Every row gives one point. Each copy is the shape, with its points in the same order, turned, moved and blurred by noise. Is it also mirrored, or only turned?

Shape (6 x 3)
[[ -7 -17  41]
 [-19  20 -19]
 [-32  45 -18]
 [ 26  21  19]
 [-43  -1  78]
 [  2  -7   4]]
Copy 1 (6 x 3)
[[-40  -6  26]
 [ 23 -21  -3]
 [ 37 -44   4]
 [-33 -36 -18]
 [-42 -29  74]
 [-14  -4  -4]]
Copy 1 is: only turned
Copy 2 (6 x 3)
[[-12  46  37]
 [ -9  -9  -3]
 [-24 -11 -28]
 [ 20  43  -8]
 [-61  70  33]
 [ 11  19  22]]
Copy 2 is: only turned
Copy 3 (6 x 3)
[[-17  12  33]
 [ 32 -40  24]
 [ 45 -49  45]
 [ 32  16  14]
 [-26  18  87]
 [  7 -12   9]]
Copy 3 is: mirrored
Copy 4 (6 x 3)
[[ -4 -32 -23]
 [-13   3  40]
 [-20 -12  62]
 [ 32 -26  15]
 [-41 -76 -26]
 [  1  -2   6]]
Copy 4 is: only turned

Shape (10 x 6)
[[-14 -28  18   6 -38 -51]
 [-34  10   8 -29  30   9]
 [-12  21  25  31  52 -10]
 [ 19 -16   7  -9  32  34]
 [ 34 -38 -11   2  22 -16]
 [ 11 -27 -15 -30  15  19]
 [-16  -2 -20  21 -35  24]
 [-29  81 -30  20 -51  16]
 [-15 -24 -21 -13 -12  -2]
 [ 35   3   8  18 -16  14]]
Copy 1 (10 x 6)
[[-12  32  18  38 -31  54]
 [-12  -4  -1 -54 -16  16]
 [  2  -5 -15 -41  41  60]
 [  6  42 -26 -40  20  -1]
 [-25  62   1  -6  29  12]
 [-17  42  -6 -28  -5 -17]
 [ 36   7  22  13 -10  -5]
 [ 32 -84   3  22  -2 -21]
 [-11  21  26  -1 -18   1]
 [ 15  25 -24  20  19   4]]
Copy 1 is: only turned
Copy 2 (10 x 6)
[[-19  32  17  37 -28  16]
 [ 16  35 -30 -41   2  -8]
 [ 60  29   0  -1  27 -23]
 [ 20 -21  -1 -40  13  -8]
 [  6 -17  25  -8  23  32]
 [-10 -11 -10 -41   7  14]
 [-36  -5 -22  15  14 -34]
 [-10  10 -95  50  18 -45]
 [-30  15  -9 -10   7   7]
 [ 11 -35  -8  19   1  -9]]
Copy 2 is: mirrored
Copy 3 (10 x 6)
[[  1  27 -33  54  18   8]
 [-11  10 -29 -50   0 -12]
 [-64  -7 -16 -30   9  23]
 [-20 -31  -3 -21 -30 -34]
 [-31 -13   8  26  -2 -45]
 [  8  -7  -4  -6 -23 -53]
 [ 23  12  12  10 -36  22]
 [ 51   3  29 -26   3  85]
 [ 12  26  -5   0  -8 -23]
 [ -1 -30   5  30 -15   8]]
Copy 3 is: mirrored

Shape (14 x 9)
[[-15  16  24  -8 -17 -16 -66  -5   4]
 [-26 -14  -4   4 -16  16  -1  17   4]
 [ 29  -4  14 -24   8  11  22  -6 -11]
 [ 19   8 -12   7 -12   7  24 -10 -11]
 [-19 -10 -16   2   7  16  13  50   4]
 [-19 -12  37 -95  -1   6  -5 -13  16]
 [ -5  -5  18   9 -11 -24  25 -16 -12]
 [  2  30  -9   7   0  14   0 -16  -8]
 [-18   1  -5 -11   8   2  26   5   1]
 [  8  32 -13 -14 -18  14  26  -9  -2]
 [-14  -8  -6 -16   5 -21  14 -15  30]
 [-22   5 -15 -24   1  -8  10   7 -11]
 [-13  -5 -20  -3  -7  -6 -23 -13  -8]
 [  6   8 -19  -9 -21  14  27  44  -1]]
Copy 1 (14 x 9)
[[  9   1 -20  16 -18 -22   3  56  45]
 [-11  -8   4  23 -32 -12 -31 -11  -4]
 [ -9  27   1  -6   3   4  27 -18 -14]
 [  5   7  29  -7   9  -3   1 -24  -3]
 [ -5  -1   0  53 -12 -18 -27 -28 -15]
 [-13  37 -60 -13 -56 -10  38 -15  20]
 [ 19   2  18 -26 -15  -8   1   0 -27]
 [  3   3   3  -6  20  -1 -17  -4  10]
 [  3  -4 -13   3 -12  -9 -13 -25 -14]
 [ 14  21   8 -13   9   4 -14 -30  12]
 [ 18 -27 -23   0 -23   7  10 -17  -5]
 [ 12   0 -13   4 -10 -29  -6 -22  -2]
 [ -4 -23   0   3  -7 -23  -3   5  20]
 [  7  22  27  39  -9 -11 -13 -44  -1]]
Copy 1 is: mirrored
Copy 2 (14 x 9)
[[ 14 -26 -10  51 -21 -30   6  24 -22]
 [-27  -6  10  16  16  10   4  -3  -4]
 [ 13 -15 -27 -29  17  24  31  11  -8]
 [ 20 -14  15 -26  15  26  12   4  -9]
 [-36  -1  -6 -10  26  -2 -11 -23   5]
 [-25 -13 -74  21  14  26  24  50 -53]
 [ 19  10   4  -3   2  30   4  32  12]
 [ 15 -11  14 -17 -14  10  11  -2 -28]
 [-13  10 -10 -14   8  26  -3   3 -12]
 [  7 -13  13 -34  12  21   4  15 -38]
 [ 13  23 -20  14  19  28  -8   8 -26]
 [-12 -10 -16  -6   0  24 -19   7 -16]
 [ 10 -21   0  24  -7  22  -7  -6 -15]
 [-21 -19   7 -32  41   2 -12  -1  -9]]
Copy 2 is: mirrored
Copy 3 (14 x 9)
[[-13 -15  12  50 -32  26 -14  21 -15]
 [ 15  23  -4  11  -6 -27   6  12  -8]
 [-14  -9 -32 -35  -6   8   8   1   4]
 [ 16  -3  -7 -21  -3   7   4  -4  24]
 [  1  29 -24   3 -21 -49  -8   8   5]
 [-49  -5 -44  15  12   6  46  39 -53]
 [  5 -33   6  -6  10  -7   1 -11   3]
 [ 12   3  -8   0 -24  20   6 -20  17]
 [  0   6 -23  -1   7 -26   7 -15   3]
 [  2   5 -19  -8  -9   9  30  -7  32]
 [-23   9  -7  12  29  -4   3 -11  -9]
 [  7   2 -35  25   6 -12   5   1   7]
 [ 20   7 -12  29  -4  14 -13   7   0]
 [  5  16 -20  -8 -11 -33  15  19  43]]
Copy 3 is: only turned
